Every row gives one point. The points of each table are mixes of a few directions, plus a little noise. How many directions does each table use, and how many do they share? Where both have some left over, give the other angles between the two spaces (their principal angles), to ten degrees, smallest first.

First (6 x 3)
[[ 31 -18 -32]
 [  6 -35 -40]
 [-54  28  52]
 [ 24  42  35]
 [-24  15  26]
 [ 16 -33 -42]]
Second (5 x 3)
[[ 14 -37  34]
 [ 12 -30  28]
 [  7 -18  17]
 [ -4  11 -11]
 [-29  73 -68]]
Directions: first 2, second 1, shared 0; angles 90

First (6 x 6)
[[-41  31 -41  40  31  17]
 [ -8 -25  24 -28 -10 -19]
 [ -6  11 -23  41  26  17]
 [ 30   8  25 -40 -22 -23]
 [ 25 -24  29 -18  -6 -17]
 [  0   0 -14   5 -19  23]]
Second (6 x 6)
[[ 19  -7  -3  -3  -3   0]
 [-76  26  13  13   9   3]
 [ 13  -4  -2  -2  -2  -1]
 [-46  16   8   8   5   2]
 [ 95 -33 -17 -16 -11  -4]
 [ -5   2   1   1   1   1]]
Directions: first 4, second 1, shared 0; angles 30

First (10 x 8)
[[ 30  64  14  12  -1 -17 -34 -39]
 [  7 -20 -56  26 -41  17  42   2]
 [  4 -15 -56  15 -34  23  20   6]
 [-15 -23  59  -4  27 -27  34   7]
 [ 23  16  45  31  17  -9  -3 -19]
 [-32 -68  21 -14  24  13  20  43]
 [ -2 -20  63  13  31 -13  15   6]
 [ 43  28 -53  42 -21  54 -62 -14]
 [-55  -1  -5 -95  23 -17 -41  28]
 [ -4  36 -35 -24 -28 -25  12 -19]]
Second (10 x 8)
[[ 25   9 -30 -54   2 -44  10  55]
 [ 82  30   7  38  24  20 -67  20]
 [ 37  77  57 -12  35 -41 -58 -25]
 [ 39  -5 -28  -4   2   0  -9  43]
 [-71 -27  12   6 -18  13  40 -45]
 [  4 -32 -37  -2 -13  13  20  32]
 [-32 -14  14  25  -7  24   9 -35]
 [-83 -36   0 -11 -25   3  59 -35]
 [ -9  -3 -10 -24  -4 -17  16  12]
 [  7   1  15  37   4  29 -20 -22]]
Directions: first 4, second 3, shared 2; angles 70

First (11 x 11)
[[-14  -2  12  -6  -1  10 -27  19  -5 -13 -11]
 [ 38   4 -35  18   5 -28  78 -54  14  38  30]
 [ -2   0   1   0   0   2  -4   3  -1  -2  -1]
 [-34  -3  29 -15  -4  24 -67  47 -13 -33 -26]
 [ 16   2 -14   7   2 -11  32 -23   6  16  12]
 [ 35   3 -32  16   5 -25  71 -50  13  34  27]
 [-23  -2  20 -11  -3  16 -45  31  -9 -21 -17]
 [ 47   4 -42  22   6 -34  95 -66  17  46  36]
 [-41  -4  37 -19  -5  30 -83  59 -15 -41 -31]
 [-21  -1  18  -9  -2  14 -42  29  -8 -20 -16]
 [ -3  -1   4  -2   0   2  -8   5  -2  -4  -3]]
Second (8 x 11)
[[  3  23   1 -24 -12   9   8 -12   9 -12  -2]
 [ -6 -37 -10  23  22 -10  -6  45 -28  17  19]
 [ 35   5 -35 -72 -12  -4   5  38 -45   9   3]
 [-34   1   5  -2  21  20  30  61   3 -21  61]
 [-30  13   8 -10  12  22  31  43  11 -26  53]
 [ 17   8  15  30 -23 -14 -30 -91  28   9 -67]
 [ 20  -6  -4   4  -9 -14 -18 -28  -5  15 -32]
 [ -6  -5  22  53  -2  -9 -21 -60  29   5 -35]]
Directions: first 1, second 3, shared 0; angles 80

First (10 x 12)
[[ -1  10  50  -3  19  37   2 -20  45  -8 -21  46]
 [  3 -42 -29  15  30   7  -1  73 -20 -12 -12  17]
 [  2  17  -1  -1 -18  -1  -6 -28   1  -6   9   1]
 [ -9   9   9  18   1  37  10 -10  31  -4  10  25]
 [ -7  13  -9 -41 -16   6  -9 -41  25  10   6  21]
 [ 25  -5  41  49  -5  14  -2 -16  14 -34 -22   5]
 [-15  18 -28 -18   6 -48   4  34 -65  26  24 -50]
 [  4  12  14 -52   8 -50 -15  -5 -35  13 -17 -20]
 [  8 -18   6  36 -29  -7  21 -24  25  17   6 -56]
 [ -9 -14 -54  -4   2   4  -5  36 -20  -3  17  12]]
Second (11 x 12)
[[-12  24   4   1   1   1   7  -4  -8   8  17  -6]
 [ 21 -45  -7  -2  -1  -3 -12   7  15 -14 -31  12]
 [  8 -17  -3  -1   0  -1  -5   3   6  -6 -12   5]
 [ 38 -77 -13  -4  -2  -5 -22  13  26 -27 -54  20]
 [ 18 -37  -6  -2  -1  -2 -10   6  13 -13 -26  10]
 [-17  35   6   2   1   2  10  -6 -12  12  24  -9]
 [  0   0   0   0   0   0   0   0   0   0   0   0]
 [-44  92  15   5   2   5  26 -15 -31  31  64 -24]
 [ 46 -95 -15  -5  -3  -6 -27  15  32 -32 -66  25]
 [-26  55   9   3   1   3  16  -9 -18  19  38 -14]
 [-33  67  11   4   2   3  19 -11 -23  23  47 -18]]
Directions: first 6, second 1, shared 1
